Each row is a point. Each copy is the shape, with its points in the same order, turned, moved and blurred by noise. Some copies are also mirrored. Which?
In the rows, 128 means zero.

Shape:
[[171, 148],
[121, 163],
[136, 163],
[121, 89],
[149, 173],
[101, 99]]
Copy 1:
[[173, 161],
[121, 178],
[137, 178],
[133, 108],
[147, 193],
[108, 111]]
Copy 1 is: only turned
Copy 2:
[[97, 167],
[151, 159],
[135, 165],
[115, 92],
[128, 178],
[141, 92]]
Copy 2 is: mirrored
Copy 3:
[[176, 98],
[128, 82],
[147, 76],
[129, 155],
[146, 69],
[117, 139]]
Copy 3 is: mirrored

Shape:
[[133, 134, 121],
[67, 124, 120],
[148, 57, 155],
[143, 162, 136],
[115, 87, 121],
[128, 176, 172]]
Copy 1:
[[133, 135, 144],
[127, 72, 163],
[169, 114, 71],
[147, 157, 170],
[133, 101, 110],
[181, 146, 188]]
Copy 1 is: only turned
Copy 2:
[[125, 138, 105],
[82, 151, 144],
[188, 165, 158],
[129, 109, 92],
[139, 171, 141],
[122, 76, 114]]
Copy 2 is: mirrored
Copy 3:
[[109, 124, 114],
[178, 128, 102],
[121, 124, 198],
[99, 156, 102],
[152, 107, 151],
[107, 194, 100]]
Copy 3 is: mirrored

Shape:
[[184, 153, 101, 93],
[184, 106, 120, 136],
[125, 37, 117, 144],
[117, 136, 141, 142],
[93, 174, 156, 128],
[122, 168, 139, 105],
[131, 121, 92, 152]]
Copy 1:
[[91, 91, 74, 121],
[82, 95, 113, 169],
[173, 112, 149, 210],
[102, 144, 153, 139],
[100, 152, 168, 92],
[101, 129, 130, 92],
[118, 142, 101, 160]]
Copy 1 is: mirrored
Copy 2:
[[126, 151, 75, 98],
[133, 110, 118, 76],
[89, 83, 193, 91],
[139, 105, 134, 153],
[139, 106, 117, 197],
[126, 130, 97, 168],
[139, 135, 152, 108]]
Copy 2 is: mirrored

Shape:
[[123, 154, 100, 165, 112, 184],
[145, 118, 159, 93, 102, 125],
[140, 102, 136, 121, 151, 100],
[73, 154, 124, 211, 118, 159],
[112, 142, 182, 155, 137, 139],
[173, 115, 156, 142, 119, 165],
[182, 83, 135, 127, 117, 93],
[123, 87, 132, 114, 144, 131],
[161, 209, 154, 109, 188, 152]]
Copy 1:
[[167, 140, 115, 102, 83, 154],
[75, 102, 148, 139, 96, 118],
[80, 137, 147, 123, 148, 116],
[202, 157, 88, 121, 103, 100],
[141, 106, 115, 147, 138, 100],
[128, 80, 155, 93, 102, 121],
[74, 127, 191, 83, 121, 98],
[79, 121, 122, 103, 139, 121],
[159, 93, 152, 168, 150, 203]]
Copy 1 is: only turned
Copy 2:
[[113, 110, 95, 155, 107, 96],
[147, 105, 138, 91, 139, 174],
[130, 153, 129, 110, 176, 165],
[87, 167, 120, 141, 78, 79],
[84, 135, 158, 104, 121, 134],
[94, 95, 98, 111, 135, 164],
[136, 144, 96, 110, 162, 210],
[134, 140, 113, 89, 172, 138],
[91, 75, 188, 173, 178, 134]]
Copy 2 is: mirrored

Shape:
[[104, 187, 165, 138, 100, 120, 93, 132],
[103, 111, 130, 116, 117, 152, 166, 149],
[106, 150, 58, 138, 136, 90, 125, 127],
[130, 145, 130, 84, 151, 123, 111, 115],
[216, 133, 128, 66, 70, 108, 113, 133],
[101, 131, 154, 175, 166, 106, 120, 70],
[53, 106, 181, 149, 125, 132, 159, 116],
[125, 77, 111, 123, 162, 111, 152, 138],
[147, 162, 116, 99, 161, 110, 148, 119],
[141, 117, 157, 186, 134, 113, 144, 126],
[116, 89, 126, 113, 101, 117, 108, 81],
[144, 152, 139, 88, 138, 184, 120, 65],
[132, 96, 144, 173, 104, 115, 93, 117],
[132, 78, 147, 141, 114, 143, 128, 144]]
Copy 1:
[[173, 157, 163, 214, 119, 134, 160, 101],
[103, 155, 113, 160, 112, 117, 120, 156],
[142, 120, 98, 142, 83, 162, 120, 68],
[159, 170, 138, 131, 125, 156, 159, 123],
[99, 179, 224, 107, 65, 153, 178, 122],
[190, 94, 95, 171, 116, 116, 193, 134],
[148, 148, 82, 208, 123, 82, 163, 168],
[120, 131, 88, 104, 117, 106, 149, 134],
[126, 146, 120, 136, 134, 178, 171, 112],
[125, 83, 128, 167, 118, 98, 187, 129],
[178, 156, 133, 129, 58, 110, 155, 152],
[181, 148, 160, 138, 127, 182, 149, 191],
[161, 108, 157, 153, 87, 80, 155, 122],
[129, 126, 145, 141, 115, 80, 147, 152]]
Copy 1 is: mirrored
Copy 2:
[[145, 151, 131, 138, 85, 70, 149, 166],
[130, 117, 139, 121, 138, 140, 182, 110],
[126, 96, 52, 107, 110, 95, 134, 99],
[139, 116, 141, 140, 146, 82, 111, 110],
[155, 92, 165, 83, 151, 135, 65, 183],
[185, 165, 111, 141, 81, 84, 144, 61],
[171, 137, 154, 142, 95, 109, 220, 80],
[153, 88, 117, 144, 138, 150, 143, 68],
[154, 129, 108, 126, 165, 95, 109, 106],
[194, 156, 119, 137, 95, 150, 144, 110],
[147, 98, 160, 101, 81, 113, 121, 84],
[120, 171, 181, 105, 145, 86, 103, 85],
[163, 124, 136, 133, 52, 143, 126, 110],
[151, 112, 155, 143, 100, 168, 145, 105]]
Copy 2 is: only turned
